Each row of a before or after table is a point. The points were changed in one or more steps. Then noise was added and the rows were shuffled. The steps act on how far a point lies along the listed directions, d1 being the first. Name the steps. A step turns or swaps two directions, mirrors them in a line or flattens them onto one, adds a multiple of one to another, or multiplies one. Angles are multiples of 10 degrees, from the lower direction toward the higher: turns from -170 to 170, lines from 10 to 170 but not 90. Use the fewest steps. Two steps may share a direction if one is a turn and the other turns, adds or multiplies; they go together, in the order done. Otherwise the lowest direction goes first.
In the rows, zero is written as 128.

Directions:
(1): [165 134]
(2): [134  91]
Before (9 x 2):
[[100 139]
 [135 104]
 [ 97 138]
 [196 120]
 [ 98  90]
 [142 137]
 [136 145]
 [113 103]
 [ 92 133]]
After (9 x 2):
[[154 149]
 [108 171]
 [103 133]
 [149 144]
 [113 155]
 [ 89  75]
 [141 113]
 [128 113]
 [148 154]]
Steps: turn d1 and d2 by 120 degrees

Directions:
(1): [151 102  99]
(2): [112  91 149]
(3): [164 128 156]
Before:
[[161 126 130]
 [116 163  78]
 [138 156 140]
 [135 140 151]
 [145 120 145]
 [ 90 128  80]
 [160 129 137]
 [105 132  90]
 [164 132 142]
 [ 95 136  67]]
After (10 x 3):
[[183 104 116]
 [102 130 129]
 [124 153 148]
 [103 119 150]
 [102 127 148]
 [114 151 132]
 [168 110 126]
 [183 120 159]
 [ 96 132 152]
 [191  99 131]]
Steps: turn d2 and d3 by -120 degrees; turn d1 and d2 by 70 degrees

Directions:
(1): [160 102 136  96]
(2): [162 125 140 166]
(3): [109 118 176 129]
(4): [144 173 144 112]
Before, 11 rows:
[[120 174 118 102]
 [121 144 140 167]
 [145 190 126  85]
 [113 145 117 128]
 [121 136 119  96]
 [122 124 161 118]
 [ 69 160 137 141]
 [161 136 145 148]
 [ 85 147 132 149]
 [140 124 122 129]
 [124 140 119 101]]
After:
[[ 93 150 131 143]
 [176  93 150  73]
 [110 146 113 111]
 [114 209 126 112]
 [ 86 128 163 133]
 [171 134 143 141]
 [ 93 190 128 128]
 [ 80 133 175 117]
 [131 132 115 140]
 [125 131 167 158]
 [116 143 112 109]]
Steps: turn d1 and d3 by -60 degrees; multiply d1 by 2.5

Directions:
(1): [127  95 136  94 150  94 103  97]
(2): [141 159 119 127 112 149 114  69]
(3): [156 133  76 106 109 116 106 151]
(4): [114 150 125 102 106  92 176 119]
(5): [152 108 168 110  79 138 123 136]
Before (8 x 8):
[[167 114 122  97  79 102 137 159]
 [113  74 146 108 182 112 105 113]
 [123 147 138 157 128 179 146 103]
 [113 105 104 136 161 109 117 169]
 [121 132 153 162 109 182 136 122]
 [152 124 162 139  90 145 120 126]
 [116  83 155 109 137  91 139 155]
 [101 117 100 100 146  98 140 151]]
After, 8 rows:
[[124 156 134 158 126 177 157 107]
 [119  93 148  88 114 108 122 157]
 [123 157  90 162 153 128 131 125]
 [130  83 151 112 120 105 120 164]
 [113  67 159  92 169  93 104 107]
 [107 154 117 167 135 167 151 116]
 [150 125  67 113 137  99 127 152]
 [107  82 129 111 165  80 126 147]]
Steps: add -0.3 times d2 to d1; mirror d3 and d5 in the line at 10 degrees; multiply d4 by 0.4

Directions:
(1): [115  99 177 103 108 143 117 124 165]
(2): [117 160 110  98 146 148 160  97 162]
Before, 13 rows:
[[102  77 190  89 107 134 103 133 173]
 [122  92 180 110 105 128  98 125 137]
 [137 121 130 124 126 139 125 136 140]
 [120 195  76 117 154 145 174  89 142]
 [129 118 112 153 134 108 120 139  97]
 [129 149 111 113 130 128 128 103 147]
 [128 154  90 117 149 149 156 115 129]
 [121 170  63 120 186 148 172  97 146]
 [130 173 107 111 162 139 163 104 146]
 [144 138 105 123 131 125 118 125 115]
 [116  94 172  84 112 150 113 122 199]
 [123  99 161 126 121 132 104 140 148]
 [112 168  81 105 163 111 140 106 139]]
After (13 x 9):
[[126 154 100 121 156 135 144 115 145]
 [105 169  89  81 164 141 166  93 168]
 [137 131 120 124 132 140 131 132 139]
 [144 118 126 124 119 124 104 134 116]
 [128  96 191 118 114 132 110 138 150]
 [110  89 168 111 114 106  85 141 145]
 [126  88 162 123 110 144 110 144 132]
 [118 155 106  78 150 154 155  94 196]
 [116  79 203 127  83 136  93 142 149]
 [118  51 193 130 113 138  90 148 154]
 [128 119 112 153 135 107 120 140  98]
 [128 117 146 116 110 125 106 118 149]
 [123 169  96 104 152 134 152  91 132]]
Steps: swap d1 and d2

Directions:
(1): [145 153  78 134 174 158 121 147 106 124 112]
(2): [167 127 118 167 115 130 183 143 143 114 155]
(3): [ 93 158 147 128 142 158 129 137 173  86 137]
Before (11 x 11):
[[100 126 175 116 105 132 114 123 173 121 150]
 [163 135  96 127 148 152 124 145 100 128 147]
 [168 151  64 139 166 173 142 157 104 124 127]
 [156 115 101 150 141 110 143 137 115 143 129]
 [140 140 101 141 157 157 119 141  93 132 116]
 [ 94 116 160 122  94 120 128 123 151 108 136]
 [136 126  93 132 157 146 115 129  84 138 106]
 [ 70 142 163 113 131 143 105 117 134 106 123]
 [154 133 125 167 130 128 164 136 140 117 155]
 [ 97 125 173 123  99 113 123 110 148 131 142]
 [141 111 122 166 119 119 148 136 118 127 133]]
After:
[[ 68 140 171 116 123 141 112 118 144 101 129]
 [139 137  75 132 177 159 109 136  77 136  99]
 [142 108 121 164 117 117 145 134 115 131 131]
 [157 118  93 148 148 113 137 138 107 146 123]
 [181 165  29 142 197 191 136 169  86 125 115]
 [ 97 115 194 116  85 120 122 118 184 120 159]
 [146 150  80 143 177 170 116 149  84 130 109]
 [ 91 115 195 122  78  99 129 102 159 131 151]
 [ 90 106 180 121  75 109 133 116 160 109 143]
 [170 142  78 128 165 162 119 151  90 128 139]
 [160 130 122 168 129 124 162 135 135 122 153]]
Steps: multiply d1 by 1.6; turn d2 and d3 by -10 degrees
